Every row gives one point. Each copy is the shape, with its points in the same order, turned, moved and blurred by noise. Is it also mirrored, or only turned?

Shape (5 x 2)
[[  3  46]
 [ 31  26]
 [-13  -9]
 [ 35  64]
 [-45  -8]]
Copy 1 (5 x 2)
[[-14  54]
 [ 21  36]
 [-21  -7]
 [ 21  78]
 [-54  -2]]
Copy 1 is: only turned
Copy 2 (5 x 2)
[[-35 -45]
 [ -5 -55]
 [ -9  -3]
 [-31 -86]
 [-27  24]]
Copy 2 is: mirrored
Copy 3 (5 x 2)
[[-39  18]
 [-23  48]
 [ 20   9]
 [-59  57]
 [ 15 -22]]
Copy 3 is: only turned
Copy 4 (5 x 2)
[[ 43   2]
 [ 29 -30]
 [-14  10]
 [ 70 -29]
 [-19  38]]
Copy 4 is: only turned

Shape (9 x 3)
[[-27 -11 -40]
 [-33  -3   2]
 [-28  -9 -45]
 [ 15  -2 -35]
 [ 39   2  -9]
 [ 99   6 -25]
 [ 40  -7  56]
 [-59  32 -41]
 [-41 -12 -31]]
Copy 1 (9 x 3)
[[-10  11 -62]
 [  0  38 -24]
 [-16   9 -63]
 [  9 -19 -40]
 [ 31 -25 -12]
 [ 56 -83  -6]
 [ 64   8  29]
 [-59  21 -42]
 [-14  26 -56]]
Copy 1 is: mirrored
Copy 2 (9 x 3)
[[-11  42 -18]
 [-40  12 -11]
 [-13  46 -12]
 [  5  27  12]
 [  9  -9  35]
 [ 51 -21  76]
 [-15 -70  13]
 [-60  63  -2]
 [-25  46 -23]]
Copy 2 is: only turned
Copy 3 (9 x 3)
[[-38  18  22]
 [  9  16  14]
 [-41  18  24]
 [-44 -11 -18]
 [-24 -32 -30]
 [-56 -78 -67]
 [ 32 -54 -37]
 [-30  66   5]
 [-23  25  27]]
Copy 3 is: only turned

Shape (9 x 3)
[[  -2  -22   43]
 [ -10   29  -10]
 [ -73    5  -43]
 [   1   46    6]
 [   6   37   15]
 [  36   13 -100]
 [ -28  -24   -9]
 [ -38  -22   20]
 [  32  -36   12]]
Copy 1 (9 x 3)
[[ 54   0   3]
 [-21   4  -6]
 [-28 -14 -80]
 [-19  23  11]
 [-14  19  20]
 [-80 -85  15]
 [ 13 -26 -37]
 [ 37   1 -36]
 [ 30 -33  26]]
Copy 1 is: mirrored
Copy 2 (9 x 3)
[[ -32  -36   -1]
 [ -25   38  -18]
 [ -17   39 -100]
 [ -38   45   -2]
 [ -39   31    9]
 [  71   78  -16]
 [  -2   -3  -54]
 [ -32  -30  -55]
 [   6  -34   16]]
Copy 2 is: only turned
Copy 3 (9 x 3)
[[ -4 -44  25]
 [ 26  -6 -31]
 [-30  10 -74]
 [ 47 -21 -26]
 [ 43 -22 -14]
 [ 35 100 -16]
 [-27  -4 -12]
 [-29 -30 -10]
 [  1   1  46]]
Copy 3 is: mirrored

Shape (10 x 4)
[[ -3 -65  33  56]
 [ 24 -57  27  14]
 [ 29  40   7   9]
 [-36 -35 -14  24]
 [-36  -6 -65 -26]
 [-34 -33 -46 -32]
 [-22 -18 -49 -60]
 [-27 -32  -4  46]
 [ -5  23  48   6]
 [ 14  57  47  -1]]
Copy 1 (10 x 4)
[[ 18  24  39 -50]
 [ 16  25  -2 -56]
 [ 53   5 -29  36]
 [-12 -27  33  -6]
 [-24 -86 -25  20]
 [-47 -47 -24   0]
 [-49 -61 -53  10]
 [  8 -26  50  -5]
 [ 11  33  -6  47]
 [ 45  37 -26  60]]
Copy 1 is: only turned
Copy 2 (10 x 4)
[[ 52 -32 -65  16]
 [ 53 -33 -19  -6]
 [ 12  17  40  28]
 [-12 -39 -40  28]
 [-62 -61  19  20]
 [-55 -61   1  -6]
 [-54 -61  35 -21]
 [  2 -24 -43  39]
 [ 12  42  -2  -1]
 [ 15  59  38   1]]
Copy 2 is: mirrored
Copy 3 (10 x 4)
[[-48 -57 -41 -53]
 [  0 -32 -48 -36]
 [ 11  -7  22  17]
 [-64   9 -31 -10]
 [-44  72 -37  28]
 [-30  58 -51   7]
 [ -9  78 -50  18]
 [-65 -17 -27 -17]
 [  3  -1  28 -42]
 [ 30  -4  56 -18]]
Copy 3 is: only turned
Copy 4 (10 x 4)
[[ 32 -42 -39  42]
 [ 27 -41 -31  -6]
 [-17 -16  52 -15]
 [ 11  23 -26  31]
 [  0  81  -8 -17]
 [  3  62 -35 -21]
 [ -9  65 -27 -47]
 [ 19   5 -13  44]
 [-47 -33  13   9]
 [-61 -38  46  -8]]
Copy 4 is: only turned

Shape (10 x 4)
[[-59 -23  55   8]
 [ 29 -17   0  73]
 [-28  -2 -27 -29]
 [ 20  30 -10  -9]
 [ 19 -17  -9 -24]
 [ 53 -14  91  17]
 [-19  19  16  21]
 [ -6  13  57 -93]
 [ 39   1  42  38]
 [ -7  -1  -8 -11]]
Copy 1 (10 x 4)
[[ -56   73   -8  -10]
 [ -36  -13  -76   34]
 [  17   13    2  -36]
 [ -22  -36  -17  -29]
 [  -4  -18   11    0]
 [-108  -16   -3   44]
 [ -42   17  -36  -28]
 [ -56    0   83  -41]
 [ -76  -23  -37   22]
 [  -9   -1  -10  -22]]
Copy 1 is: mirrored
Copy 2 (10 x 4)
[[ 40 -42  54  28]
 [-28 -39 -43  46]
 [ 50  15  -5 -16]
 [-10  26 -11 -23]
 [ 30  33 -16  15]
 [-47  20  40  83]
 [ -5 -21  20  -3]
 [ 27  75  76   4]
 [-41  -1   1  45]
 [ 27   4 -11  -9]]
Copy 2 is: only turned

Shape (11 x 6)
[[-17 121 -19   9  -8  -8]
 [ -5 -21   2   1  32  12]
 [ -1 -27 -17   4 -11  18]
 [ 33 -32  -5  16   0  14]
 [-13 -33 -16  16  28   6]
 [-16 -24 -18   3 -11  17]
 [ -6 -33 -13  17  -6 -22]
 [ 16 -14  -4   6  28   0]
 [ 23   4 -21 -28  19  -6]
 [-16   0 -25   9  -1  -5]
 [  2 -31  39 -19  20 -13]]
Copy 1 (11 x 6)
[[ 19  67  53  51  34 -59]
 [-16   5  -7 -34   6  32]
 [-28 -23  11 -18 -14   7]
 [ 10 -28   9 -29 -19  19]
 [-23   4   1 -24 -14  48]
 [-38 -15   7  -4 -11  11]
 [-17 -12 -14   6 -19  32]
 [ 16  -6   2 -21   5  27]
 [ 13 -22  20   7  33  17]
 [-20   9  11  13  -5  14]
 [-10 -19 -46 -21  25  15]]
Copy 1 is: mirrored
Copy 2 (11 x 6)
[[ 17  80 -29 -13  80  61]
 [  1 -39   0 -10  -2   2]
 [ 19 -16   5 -16 -25  16]
 [ 19 -23 -18  17 -31  -7]
 [  1 -40   8  -7 -15  26]
 [ 19  -8  13 -20 -23  31]
 [-10  -9  14  16 -25  20]
 [  2 -24 -19   4  -2   6]
 [-24   1 -37 -26  -2  -4]
 [ -2   7   4  -9  -5  40]
 [-17 -21  13  -5   0 -42]]
Copy 2 is: only turned
Copy 3 (11 x 6)
[[-23  45  51 -40 -78 -11]
 [-17   1 -14  32  26  14]
 [  9 -23 -17  -1  20  10]
 [ -5 -17   0  -3  51  -3]
 [-28 -29 -25  23  21   7]
 [ 12 -23 -21   3   9  18]
 [ -5 -33 -33  -1  23 -24]
 [-25   6 -13  10  34  -1]
 [-13  30 -31 -18  20  13]
 [ -9 -13 -16  -3  -7   0]
 [ 11  17 -29  40  36 -16]]
Copy 3 is: mirrored
Copy 4 (11 x 6)
[[ -38    9    6   24 -107   17]
 [  -7   -7    3    1   35   26]
 [ -23   25  -17   13   38    6]
 [  13   28  -15   19   41    2]
 [ -19   -9   10   18   48   11]
 [ -42   19  -16    9   35    6]
 [ -23    0   -2    7   37  -28]
 [  10   -4   -1   13   26   12]
 [   3  -19  -35   11    5   11]
 [ -38   -1   -4   19   14   -2]
 [   5  -13   -7  -44   36    5]]
Copy 4 is: mirrored

Shape (13 x 8)
[[ 67  27  15  40 -41  12 -20 -34]
 [-17 -52  45 -41 -56 -59  16  12]
 [ 16  17  44  28  -3  38  51 -46]
 [ -6  17 -16 -44  21 -26  33 -32]
 [  8 -41  10  36 -21  52  22   3]
 [-66  14 -22 -18  48  43  -6  22]
 [ 29 -24  58  54 -20 -18 -28   6]
 [-14 -52 -17  19 -18 -46  89 -12]
 [-30 -94  23 -55 -45  -1  -6  -7]
 [-30  31 -30  -1  -8  35 -25 -22]
 [-37 -21 -19  70 -21  12  94  13]
 [  2  -4 -15  28 -22   7  27  50]
 [ 29  -6   7  15 -54 -19  14 -19]]
Copy 1 (13 x 8)
[[ 19 -25 -39  28  44   2  -4  58]
 [ 33 -62  68 -28  11 -41  51 -34]
 [-16 -58 -40 -50  17   5 -35  21]
 [-31  -1  -8 -23 -36 -54  12 -14]
 [ 55 -39 -31 -25   6  28 -25 -20]
 [-16  43  13 -19 -49  26 -40 -57]
 [ 27 -39   1  -5  48  47  46  10]
 [ 40 -69 -16 -62 -65 -21  45 -13]
 [ 47 -63  37  -1   9 -32  12 -97]
 [ -7   7  -1  26 -32   6 -45  -4]
 [ 52 -58 -19 -79 -78  39 -14  13]
 [ 62   4   2 -37 -23  20   2  10]
 [ 36 -48   0   1   8 -20  16  30]]
Copy 1 is: mirrored
Copy 2 (13 x 8)
[[ -47  -69   -8  -28   -7   34  -42    6]
 [ -24   49  -57  -24   45  -77   -2   25]
 [ -60  -28   62  -21    2  -15  -31  -10]
 [  36   29   26    5  -13  -17  -20   -1]
 [ -66  -44   35   -4   17  -16   44   16]
 [   8   15   21   -1  -34   -8   90  -49]
 [ -53  -56  -37  -14   53   -7  -10  -34]
 [  -4   -7   17   55   28 -102  -17   39]
 [ -52   64  -33   -9   46  -30   55   50]
 [ -31   -2    3    1  -57   15   25  -19]
 [ -28  -64   46   38  -20 -105   24   15]
 [  -4  -57   -8   -9   -5  -48   34   16]
 [ -41  -23  -17  -12    8  -22  -23   31]]
Copy 2 is: mirrored

Shape (14 x 8)
[[  3 -35   1   5   7 -23 -30  -2]
 [ -6 -33  13  58 -32  59  -6  62]
 [  8  49  16  41 -33   9 -64  17]
 [ -4  18  -3 -29  41 -28  51  13]
 [-23   1 -15   5 -10  16 -32  40]
 [-31  21  15 -18  55  -4  44 -59]
 [ 47 -26   7  64 -42  15  48  21]
 [  8 -47  -4  51 -55  59  35  68]
 [ -6  38  32 -24  72 -55  49   3]
 [ 36 -20 -11  20 -15  68  15  39]
 [-14  58  17 -20  15 -12 -27 -12]
 [-44  39  57 -45  14 -53  33 -30]
 [  1  55  16 -65 -15 -38 -12 -29]
 [ 22  -6  55  -6  -4  35 -47  30]]
Copy 1 (14 x 8)
[[-12  25 -44  -6   7  -1 -21 -30]
 [-54  38   2  26 -83  -8 -47  14]
 [ -7  -2 -12 -13 -86 -16  -1 -64]
 [ 14  43 -13 -23   6  50  48  26]
 [-50   5 -28   1 -50  30  12 -23]
 [ 13  -6  39  -8  42  47  43  -7]
 [ 34  33  -3  25 -68 -17 -42  41]
 [-37  28 -14  36 -86   7 -55  66]
 [ 33  63  12 -48  19  59  71  -6]
 [-35   8 -14   7 -62 -28  -5  47]
 [  1  -9  -2 -38 -24  22  47 -58]
 [ 34  11  20 -72  14  80  18 -28]
 [ 30 -33 -30 -76  -8  38  41 -38]
 [-49  23  -4 -54 -44 -29 -21 -23]]
Copy 1 is: mirrored
Copy 2 (14 x 8)
[[ 20   1 -56 -19 -18 -11  10 -16]
 [-51  21 -25   0 -15   3 -59  47]
 [-10   5 -28 -67 -90  33 -21  14]
 [  5   7  15 -28   7 -13  82   1]
 [-18 -17 -30 -54 -16  -1 -13  23]
 [ 61  12  56 -29   3 -11  47 -34]
 [-66  50  -8  35 -47 -13  -3  -5]
 [-86  23 -14  24 -13 -26 -46  42]
 [ 41  36  18 -40   2   9 107   4]
 [-52 -20   0  29 -25   7 -18  28]
 [ 39 -11   5 -73 -53  11  37   4]
 [ 70  37  26 -65 -33 -51  73  10]
 [ 43 -25   2 -68 -78 -36  70  -2]
 [ 24 -12 -36  -4 -57  16 -11  58]]
Copy 2 is: only turned
Copy 3 (14 x 8)
[[-13 -40 -34  -9  22 -28   5 -11]
 [ 18  28  31  10   7 -23 -75 -13]
 [-66  35  16  11  33 -46   2 -36]
 [ 18   7 -49  30 -17   9  63  37]
 [-25  17  -8  -2 -28 -20 -17 -29]
 [ 41 -17   0 -12   0   8 101  23]
 [ 30  49 -16   4  81  10 -46  18]
 [ 24  45  12  -9  17  10 -90  12]
 [ 30  -3 -48  61 -13 -20  91  38]
 [ 31  55 -13 -34  14 -15 -44   0]
 [-40  12   1   8  -7 -33  72  -4]
 [-24 -29  11  39  -8 -10  88  66]
 [-68   2 -23 -14   1 -26  77  35]
 [-12  12   9  -7  11 -94 -17  12]]
Copy 3 is: mirrored
Copy 4 (14 x 8)
[[-11 -35 -30  12  30 -13  10  12]
 [  8 -76  -9  39 -81  22  16 -12]
 [-21 -44 -68  16 -32  10 -64 -21]
 [ 45  26  17  -5  21  -6 -14  47]
 [-16 -43 -31  22 -22  12 -10  37]
 [ -8  27  62 -10  47  -2 -47  23]
 [ 24 -11 -11   0 -60 -19  36 -56]
 [ 13 -49  -6  19 -96  22  51 -29]
 [ 70  25  31  14  47 -24 -43  44]
 [ -6 -15   2  61 -54  41  31 -18]
 [ -5  10 -21  -1  31  18 -71  30]
 [ 35   7  10 -62  66  11 -51  30]
 [  2  36 -51 -35  54  36 -46  29]
 [ 16 -58 -31  33   4  60 -22  -4]]
Copy 4 is: only turned

Shape (15 x 9)
[[  1  -3  43   0 -17  35  -2 -49  54]
 [ -1   0   3 -56 -42  33   7  41  67]
 [ 42  30 -32  28  -4 -18   1 -40  39]
 [-32  29  17  16 -17  24 -63 -22 -42]
 [ 42   6   3  24 -14 -57  50  20   1]
 [-36  -4  51 -56  73  53 -13 -30 -44]
 [ 59  44   7  52 -41 -12  20  34  -4]
 [  7  19  24  67   5 -78   3  52   0]
 [ -1 -33 -21  11 -56  56   9 -19  27]
 [-47 -18  32 -29  16  25 -17 -71 -35]
 [  8 -26  32 -48  18  22 -36 -28 -17]
 [  5  10  -8 -16 -16  47  48 -21  67]
 [-49  27  -2   2  -6  25 -24 -34 -34]
 [  7  -9 -19 -65 -42  19  24  12  69]
 [-47 -33  12 -28  62  62 -54 -15 -30]]
Copy 1 (15 x 9)
[[ 16 -14   2  -1 -28  77 -26  54  46]
 [ 44 -17 -23  32  12   7 -66  78  -7]
 [-12 -28 -50  39 -21  36  -9 -27  44]
 [  7  80  -2 -30 -54   5 -10  14  36]
 [-42 -29 -14  45 -16  13   6 -19 -51]
 [ 20  47  64 -94  26  42 -48   7  20]
 [-66  21 -48  54 -24   9   3  12 -23]
 [-59 -16  29  48 -50 -35   9 -14 -26]
 [ 54  26 -19  45   2  51  -1  42  25]
 [ 49  32  36 -65 -22  58 -11   0  20]
 [ 36  41  26 -25  -9  57 -70  -1   8]
 [ 27 -41 -33  20  34  52 -16  57  29]
 [ 30  47  -1 -44 -27   1  10  14  31]
 [ 60 -34 -40  31  20  26 -57  49  -8]
 [ 46  69  70 -42  25  20 -48   5  53]]
Copy 1 is: mirrored
Copy 2 (15 x 9)
[[ 14  11  51 -65  13  55  25  17 -30]
 [-43 -56  37 -37  -4  -1  72  16 -13]
 [ 66  -3  14 -48 -14 -23 -20  44  12]
 [-24  38   2  -6 -55  62 -35  33 -11]
 [ 74 -31  11  38   9 -38   9  19 -24]
 [-52  29   1  -8  45  62 -58 -55 -14]
 [ 64   3 -35  16 -14 -13  42  52 -11]
 [ 53  10  37  76   8 -11  -9  62  -2]
 [ 20 -31  36 -41 -44  48  51 -13   7]
 [-16  18  36 -33  -9  72 -62 -45 -36]
 [-19 -31   7 -28  21  65 -43 -11 -15]
 [ 15  -4  44 -63   0  -9  50 -20 -14]
 [-11  40   7 -14 -56  38 -36 -11 -10]
 [-22 -66  46 -54 -15 -15  50  -3 -11]
 [-58  16  20 -12  12  93 -45 -46  45]]
Copy 2 is: only turned
Copy 3 (15 x 9)
[[  8 -17  21  -5  24  45  12 -50  47]
 [ 37  -4 -52   9  48  22  40  32  77]
 [ -6 -57  52  37   4  25 -13  31  32]
 [-27  36  47 -40 -12 -33   3  -2  31]
 [ 56 -52  19   1  -2  33 -46  69   0]
 [ 26   4  21 -82  37 -22  79 -40 -43]
 [ 44   8  45   8  -4  37 -32  79  39]
 [ 10 -26  39 -48  39  19 -85  77  15]
 [-18  23 -32  45  -4  46  10  -4  30]
 [-10  -6  11 -47  -4 -20  33 -60 -11]
 [ -4 -22   8 -52  -6   1  62 -12  20]
 [ 32 -13   6  49  46  42  27 -11  30]
 [ -5  30  27 -23   6 -45   1 -16   3]
 [ 33 -30 -54  36  38  23  32  16  62]
 [-45  24   1 -66  44 -21  73 -22 -28]]
Copy 3 is: mirrored
